Each row of a before or after table is a point. One or more steps were done to the points. Then noise was added and the rows were shuffled. The steps act on columns, c1 being the first. Write out the steps. A step turns or swaps two columns, mirrors them in a line or flattens them onto one, adds a multiple of one to another, or multiplies or shifts one. Angles are multiples of 10 degrees, from the lower column toward the higher: turns from -170 to 170, lines from 10 to 170 but not 90. Use the fewest steps. Two steps may share a column if one is a turn and the other turns, adds or multiplies; they go together, in the order done. Otherwise the lowest column goes first.

Before (9 x 3):
[[-0.8  1.0 -5.5]
 [ 1.6  6.9  1.8]
 [-5.6 -2.0 -1.2]
 [ 3.6 -0.7 -3.9]
 [-0.1  0.1 -0.5]
 [ 1.3  5.2  0.8]
 [-0.5  6.3 -6.1]
 [-0.9 -0.7  0.6]
 [ 3.4  2.7 -1.7]]
After (9 x 3):
[[-5.7  0.0  2.3]
 [ 3.3  2.7 -1.5]
 [-0.8  5.1  1.8]
 [ 0.0  0.6  0.1]
 [-0.4  8.4 -2.5]
 [-0.9 -0.8  0.3]
 [ 3.5  3.0  2.8]
 [ 1.8  1.9 -7.0]
 [ 1.3  2.0 -4.8]]
Steps: mirror c2 and c3 in the line at 150 degrees

Before (13 x 4):
[[-2.3  2.5 -3.4 -0.9]
 [ 1.3  0.1 -0.8 -0.8]
 [-1.7 -0.1 -1.5 -2.6]
 [-0.3 -0.1 -1.9 -2.2]
 [-1.8  5.3 -2.0 -1.3]
 [-0.7 -0.7 -1.5 -2.7]
 [-1.8 -0.3 -2.7 -2.2]
 [-2.2  1.7  0.3 -0.8]
 [ 4.1  0.1  4.3 -2.9]
 [-2.3  1.8  6.1 -1.1]
 [ 1.8 -0.7  1.6 -0.2]
 [-1.5  0.0 -3.2 -2.9]
 [ 4.0 -0.5 -1.6  5.2]]
After (13 x 4):
[[-6.9  2.7 -3.3  0.5]
 [-5.4  5.1 -2.0  1.5]
 [ 3.8  0.5 -0.8 -0.5]
 [-6.7  1.8  0.3  0.4]
 [12.1 -3.1 -1.5  4.2]
 [-5.2  1.3 -1.6 -2.3]
 [12.4  1.4  4.2 -2.4]
 [ 5.4 -0.5  1.8 -0.6]
 [-4.7  1.4 -3.1 -2.5]
 [-6.8  2.1  6.1  0.0]
 [-2.1  0.8 -1.6 -2.8]
 [-0.9  1.0 -2.0 -1.8]
 [-5.4  0.7 -2.7 -2.0]]
Steps: multiply c1 by 3; turn c2 and c4 by 30 degrees

Before (9 x 8):
[[ 2.2  1.9  5.4  4.6 -0.3 -1.3  2.9 -2.0]
 [-0.3 -2.4 -2.8 -2.1  1.6 -5.8 -1.6  4.4]
 [-0.6 -1.9  6.4  0.7 -4.1  1.1 -2.0 -0.8]
 [-3.0  0.8 -0.8 -3.8  1.5  3.9 -3.8  3.6]
 [-7.2 -0.4  4.9 -5.9 -0.5  1.1 -1.4 -2.1]
 [-4.7 -3.5 -1.8 -0.8 -3.7  1.9  2.6  7.7]
 [ 0.2  3.2 -3.7  1.4 -4.0  1.9 -0.7 -1.1]
 [ 1.9 -6.9  1.7  4.5  5.6  0.6  2.9 -1.8]
 [ 3.5 -6.1  5.6 -1.3  3.3  2.8  4.0 -2.1]]
After (9 x 8):
[[ 0.2 -0.1 -3.5 -1.1 -4.1  2.1 -0.9  1.3]
 [-0.2  0.2 -2.8  4.2  1.7 -5.9 -1.7 -2.0]
 [ 2.1  0.0  5.4 -2.4 -0.4 -1.5  2.8  4.6]
 [-3.3  0.0 -1.0  3.8  1.7  4.0 -3.5 -3.9]
 [-7.3 -0.1  5.0 -1.8 -0.5  1.2 -1.3 -5.9]
 [ 3.8 -0.1  5.8 -2.5  3.3  2.8  4.1 -1.5]
 [-4.8  0.0 -1.5  7.9 -3.8  1.9  2.5 -0.9]
 [ 1.8  0.3  1.5 -1.8  5.5  0.8  2.9  4.6]
 [-0.7  0.1  6.4 -0.5 -3.8  1.2 -1.9  0.7]]
Steps: multiply c2 by 0; swap c4 and c8

Before (14 x 11):
[[  6.9   4.0  -1.2   0.7   2.0  -1.3  -0.3  -1.9   1.6   2.5   2.8]
 [  3.6   1.7  -2.4  -1.7   3.4   1.5   3.2   4.9  -1.7  -2.7  -0.1]
 [ -1.0   2.4  -2.2   8.6  -4.0   0.6  -1.5  -2.3   0.3   2.1   0.9]
 [ -1.2  -2.5   1.8  -3.9 -10.2  -0.5   0.7  10.4   2.7   1.0   1.9]
 [  0.3  -2.0  -6.8  -5.1  -3.7   0.4  -2.3  -2.2   2.5  -0.9  -1.2]
 [ 10.6  -2.5   1.2   2.5  -0.6   1.5   4.8   2.9  -0.8   0.0   3.1]
 [  0.7   4.1   1.0  -5.2   2.5  -1.7  -1.9  -1.8  -3.8  -2.2  -4.3]
 [ -1.5   2.1  -4.1  -3.4  -4.4   3.6   1.8  -2.2   0.1   2.0  -3.1]
 [ -0.3   4.0  -0.8  -4.6  -0.5   1.6  -0.3  -2.9  -2.2  -1.7   2.2]
 [  0.6   4.7   0.2   1.2   2.9  -0.4   5.3  -0.1   2.7  -1.2   2.1]
 [  1.8   1.1  -0.1  -1.3   2.6   7.9  -1.6  -0.7   2.9  -0.6   1.0]
 [ -1.2   0.6   1.9  -4.8   2.1   0.4  -0.5  -3.2   2.1   0.4  -1.1]
 [ -0.7  -1.0   0.4  -4.3   3.3   0.3   0.1  -1.0  -0.1  -0.1   3.0]
 [ -0.3  -1.4   0.0   1.9   3.2  -1.9   0.9  11.9  -5.6   7.4   3.1]]
After (14 x 11):
[[  1.6   0.9  -0.6   2.9   4.5  -7.3   1.3   1.2   1.3  -0.6  -0.4]
 [ -1.5   2.3   0.9   0.2   5.5   1.3  -2.6   1.3   3.1   2.7   5.2]
 [  6.8   4.1  -3.2   1.6  -2.4  -0.7  -0.2   1.9  -0.5   3.2  -0.5]
 [ 10.7  -2.6  -2.2  -0.9   1.8  -0.5  -3.6  -4.1  -2.4   0.0  -2.8]
 [ -1.2   0.6   1.9   1.8  -1.2  -1.9  -0.6   3.2   4.7   0.4  -1.0]
 [  0.7   4.4  -1.6   2.7  -2.0  -2.3  -5.1  -1.7  -1.3  -1.5  -1.3]
 [ -0.9   2.4  -2.0   0.2   3.0   2.7   0.7   2.8  -8.5   2.7   1.5]
 [ -0.6  -1.0  -2.4  -0.2  -1.9  -2.3  -0.7   1.0   4.3  -0.2  -1.6]
 [  0.7   4.0   4.3  -3.7  -2.9  -1.0   1.3   2.6   5.3  -2.8   1.4]
 [ -0.3   4.1  -2.4  -2.1   1.4  -0.5  -0.7   2.8   4.8  -2.4  -0.5]
 [ -0.1  -1.4  -2.7  -5.6  -3.6  -1.5   3.4 -11.5  -2.1   9.6  -1.3]
 [  3.7   1.8  -1.2  -1.9  -1.1  -3.7  -1.3  -5.5   1.8  -3.5   2.2]
 [ -1.4  -2.8  -0.6   2.6   6.1   8.2   2.9  -9.8   3.9   1.4  -2.6]
 [  0.5  -2.2  -2.4   2.6   2.7   2.7   1.6   3.0   5.2  -1.2   6.7]]
Steps: mirror c3 and c11 in the line at 150 degrees; turn c4 and c9 by -90 degrees; turn c5 and c6 by -130 degrees; turn c7 and c8 by -160 degrees; multiply c10 by 1.3

Before (12 x 12):
[[-2.1  6.1 -3.9 -1.9  2.2 -1.9  2.1 -3.3 -4.3 -3.6  5.9 -0.8]
 [-3.2  1.6 -0.8  5.2 -0.4 -3.6  5.6  0.2 -3.2  2.6 -2.2  3.6]
 [ 3.7  4.0 -1.2  0.6  3.5 -2.9  1.5  3.6 -4.4  4.2  4.6  4.7]
 [-2.6  4.0  4.5 -1.4 -4.8  2.4 -2.5 -2.5  0.5  4.7  3.4 -2.0]
 [ 1.3  2.2 -3.1 -1.3  3.8  3.9  3.6  6.5  1.3 -4.6  1.7 -2.6]
 [ 2.4 -2.5 -2.7  3.7 -2.4  5.0  3.9 -1.7  2.7 -1.1 -0.9  4.0]
 [ 1.1  2.4  4.6  4.0  5.4 -4.8  0.2  1.9  3.7 -2.0  0.6 -0.9]
 [-3.3 -2.2 -1.2 -1.2 -1.0 -3.8  5.0 -2.9  1.3 -3.3  2.9  4.1]
 [ 1.7 -1.4 -3.8  4.9  0.6  3.5 -4.2  4.7 -3.9 -4.8  3.6  3.5]
 [-0.7 -2.1  2.3  6.8 -2.1 -5.0  5.5 -4.2  1.8  3.4  3.3 -2.2]
 [-4.6  0.0  0.4 -0.3  2.6  4.7  0.9 -1.3 -5.0  2.0 -2.1 -1.0]
 [-0.6  4.1 -1.9  3.1  4.8  0.4 -4.4  3.7  3.2  0.9  7.0 -2.0]]
After (12 x 12):
[[-3.3  1.3 -0.7  4.4 -0.9 -3.6  5.7 -0.2 -3.2  3.7 -2.4  3.6]
 [ 1.4  2.1 -2.7 -2.8  3.7  3.9  3.6  6.2  1.4 -2.5  1.8 -2.4]
 [-2.4  6.5 -3.4 -2.9  1.5 -2.0  2.1 -3.4 -3.7 -2.0  5.7 -0.8]
 [ 3.3  3.6 -1.1  2.6  3.5 -2.8  1.3  3.6 -4.3  2.1  4.4  5.0]
 [ 2.2 -2.8 -2.8  2.0 -2.3  5.3  4.0 -1.8  2.7  1.5 -1.2  3.9]
 [-0.3  4.0 -2.3  2.4  5.0  0.3 -4.4  3.6  3.1  1.5  6.9 -1.9]
 [ 1.3  2.2  4.9  1.5  5.6 -4.7  0.4  1.9  3.7  1.6  0.9 -0.7]
 [-2.8  4.0  4.4  1.2 -4.5  2.3 -2.4 -2.6  0.8  1.1  3.7 -2.0]
 [-1.1 -2.0  2.9  5.7 -2.4 -5.2  5.5 -4.1  1.5  4.6  3.6 -2.4]
 [ 1.6 -1.9 -3.8  0.8  0.7  3.5 -4.5  4.5 -3.7  0.6  3.8  3.5]
 [-4.6  0.1  0.6  1.0  2.2  4.6  1.3 -1.5 -5.3  0.5 -2.1 -1.0]
 [-3.3 -2.0 -0.9 -1.8 -0.7 -3.6  5.1 -2.9  1.0 -1.7  3.3  4.3]]
Steps: flatten c4 and c10 onto the line at 40 degrees

Before (9 x 18):
[[ 2.6  4.5  2.1 -0.5  0.5  3.0 -5.3  3.3 -4.6  3.8 -4.9  0.7 -0.4  0.1
   0.9  0.5  1.4 -3.6]
 [-4.2 -5.1 -6.0 -0.1 -0.4 -5.2  2.2 -0.7 -1.5  1.8 -0.7  0.8  3.0 -3.1
  -0.2 -4.4  2.2 -5.5]
 [-0.9  2.1 -3.4  4.0  7.9 -1.0 -5.0  6.6  1.6  1.5  1.2  3.4 -0.2  3.3
  -4.5 -5.0  3.3  3.7]
 [-1.2  4.3  1.2  1.9 -1.5  2.7  1.6  7.8 -1.1  3.3  4.2  1.4  6.1  1.7
  -4.9  0.1  1.4  0.6]
 [-3.0 -0.4 -2.0 -0.3 -1.1  3.5  2.6  6.9  4.2 -3.8 -2.8  1.2 -2.1 -2.6
  -2.0  2.8 -1.0  3.4]
 [ 3.0 -0.7 -6.9  1.7  0.2 -6.2 -1.3 -1.6  5.2 -2.0  1.1 -5.3 -1.7 -2.5
  -0.2 -1.5 -0.8 -3.8]
 [ 2.2 -3.1 -2.9  4.2  2.0  1.0 -1.3 -1.4  0.2 -3.8 -5.2  3.2  0.5  0.6
   1.1  0.3 -2.3 -3.5]
 [ 4.5 -2.4 -1.2  4.6  6.5 -6.4 -1.4  0.9  1.3 -0.8  0.6 -1.9 -0.2  0.6
  -5.5 -0.8  5.9  3.6]
 [-1.9 -4.2 -1.9 -3.5  2.8 -1.9 -0.1  0.8  3.0 -4.4 -0.6  3.5 -2.4 -5.0
   1.5 -0.6  6.2 -3.8]]
After (9 x 18):
[[-4.2 -5.1 -6.3 -0.3 -0.6 -5.9  3.3 -0.8 -1.7  2.1 -1.1  0.7  2.9 -2.8
   0.0 -4.0  1.6 -5.3]
 [-2.9 -0.3 -1.9 -0.5 -1.1  3.2  3.8  7.3  7.5 -3.7 -3.3  1.1 -2.0 -2.4
  -2.0  2.8 -0.9  3.5]
 [-2.1 -3.7 -2.1 -3.9  2.5 -1.5  0.5  0.4  2.9 -4.1 -0.6  3.7 -2.9 -4.8
   1.6 -0.6  6.5 -3.7]
 [ 3.0  4.7  1.7 -0.7  0.8  2.9 -4.3  3.3 -3.3  4.1 -4.9  0.5 -0.6 -0.5
   1.6  0.3  1.5 -4.1]
 [ 4.1 -2.2 -0.8  4.3  6.1 -6.7 -0.4  1.3  2.1 -0.8  0.1 -1.7  0.4  0.8
  -6.1 -0.5  5.8  3.6]
 [-1.4  3.8  1.0  1.8 -2.1  2.7  2.3  8.4  3.6  3.2  4.2  1.7  6.6  2.0
  -5.1  0.2  1.5  0.5]
 [-1.0  1.9 -3.3  4.6  7.7 -1.0 -3.8  6.2  5.0  1.9  1.4  3.1 -0.3  3.1
  -4.3 -5.3  3.3  3.1]
 [ 2.9 -1.6 -6.8  1.6  0.1 -6.4  0.2 -2.2  4.0 -2.0  0.5 -4.5 -1.5 -2.5
  -0.1 -1.5 -0.2 -3.8]
 [ 2.3 -2.9 -3.3  4.4  1.9  1.9 -0.6 -1.3 -0.7 -3.5 -4.9  3.2  0.8  1.0
   0.5  0.8 -2.4 -3.2]]
Steps: shift c7 by 1.0; add 0.5 times c8 to c9
